Each row of a before or after table is a point. The points were changed in one or more steps. Then noise was added and the rows were shuffled. The steps act on how far a point lies along the listed directions, d1 being the first. Write out the steps. A step turns or swaps two directions, mirrors them in a line or flattens them onto one, adds a multiple of one to another, or multiplies one. Angles are multiples of 10 degrees, from the lower direction toward the higher: turns from -170 to 170, lines from 10 to 170 but not 90. Use the fewest steps. Two steps may share a direction if one is a turn and the other turns, adds or multiplies; they go together, in the order done. Otherwise the lowest direction goes first.

Directions:
(1): [ 17.3 -11.7  16.9]
(2): [-10.6  13.9  20.4]
Before (12 x 3):
[[ 4.5 -4.3 -0.9]
 [-1.9  1.9 -6.9]
 [ 4.2 -0.6  7.6]
 [-3.9  4.7 -8.5]
 [-5.3  4.4  2.6]
 [ 1.4  1.3  2.0]
 [-0.1  2.0  1.5]
 [-1.6 -2.6  1.7]
 [-4.3  4.5 -5.8]
 [ 4.8 -0.2  3.4]
 [-1.2  1.9 -5.4]
 [ 6.6 -8.6  0.0]]
After (12 x 3):
[[  1.0   2.0   2.4]
 [  3.5   1.0   5.3]
 [ -0.1   0.7  -7.1]
 [  2.9   1.8  10.3]
 [ -2.2   2.3 -11.9]
 [ -2.2   2.3  -8.8]
 [ -5.0   3.4   1.5]
 [  0.0   1.8   1.9]
 [  5.2  -6.3   3.1]
 [ -0.6   0.2  -9.7]
 [ -2.0  -1.9   1.7]
 [  4.0  -3.5   0.3]]
Steps: add 0.5 times d1 to d2

Directions:
(1): [ 20.2 -15.7  -2.5  -2.0  23.8  14.8]
(2): [ -2.9 -28.8  15.6  15.1 -11.0  -4.3]
(3): [  2.2  -1.8  23.8 -28.6   1.5  -7.2]
(4): [ 15.4  -1.1  -7.3   3.8   6.4 -33.2]
(5): [23.6 16.8 17.4 13.1 -9.9  6.2]
(6): [-15.3   9.3  16.6  14.5  24.9  -4.5]
Before (9 x 6):
[[10.3  1.3  2.7 -5.1  1.9  1.5]
 [ 5.5  4.3  2.3 -2.2 -3.0 -1.4]
 [ 2.4  0.5 -3.9 -2.6  5.5  1.8]
 [10.9  2.5 -0.6 -0.3  4.2 -2.5]
 [ 6.8  3.6  6.8 -7.5 -0.3 -5.8]
 [ 2.5  1.4  3.3  4.6 -0.2 -3.9]
 [-2.7 11.4  7.4  5.8  8.5 -3.5]
 [ 4.1 -3.8  3.5  4.2  5.4  2.3]
 [-0.4  8.7  0.0 -2.3 -8.1 -1.8]]
After (9 x 6):
[[ -6.9  -2.6  -1.9   0.3  -8.2  -4.4]
 [  4.4  -2.7   4.2   3.3   5.3   2.9]
 [  0.0  -3.5  -2.9  -3.6   4.9   2.1]
 [ -6.0  -4.8  -2.9   6.4  -3.7   8.7]
 [ -3.5  -5.5  -0.9   1.4  -4.4   2.4]
 [-11.7  -2.1   7.2   5.9   7.3  -2.4]
 [ -2.5  -1.5   6.4   1.8  -1.6   1.5]
 [  0.3  -9.7  -3.4   3.3  -0.1   6.2]
 [ -1.4  -9.5   1.8  -1.7   1.8   7.5]]
Steps: swap d2 and d5; turn d3 and d4 by -160 degrees
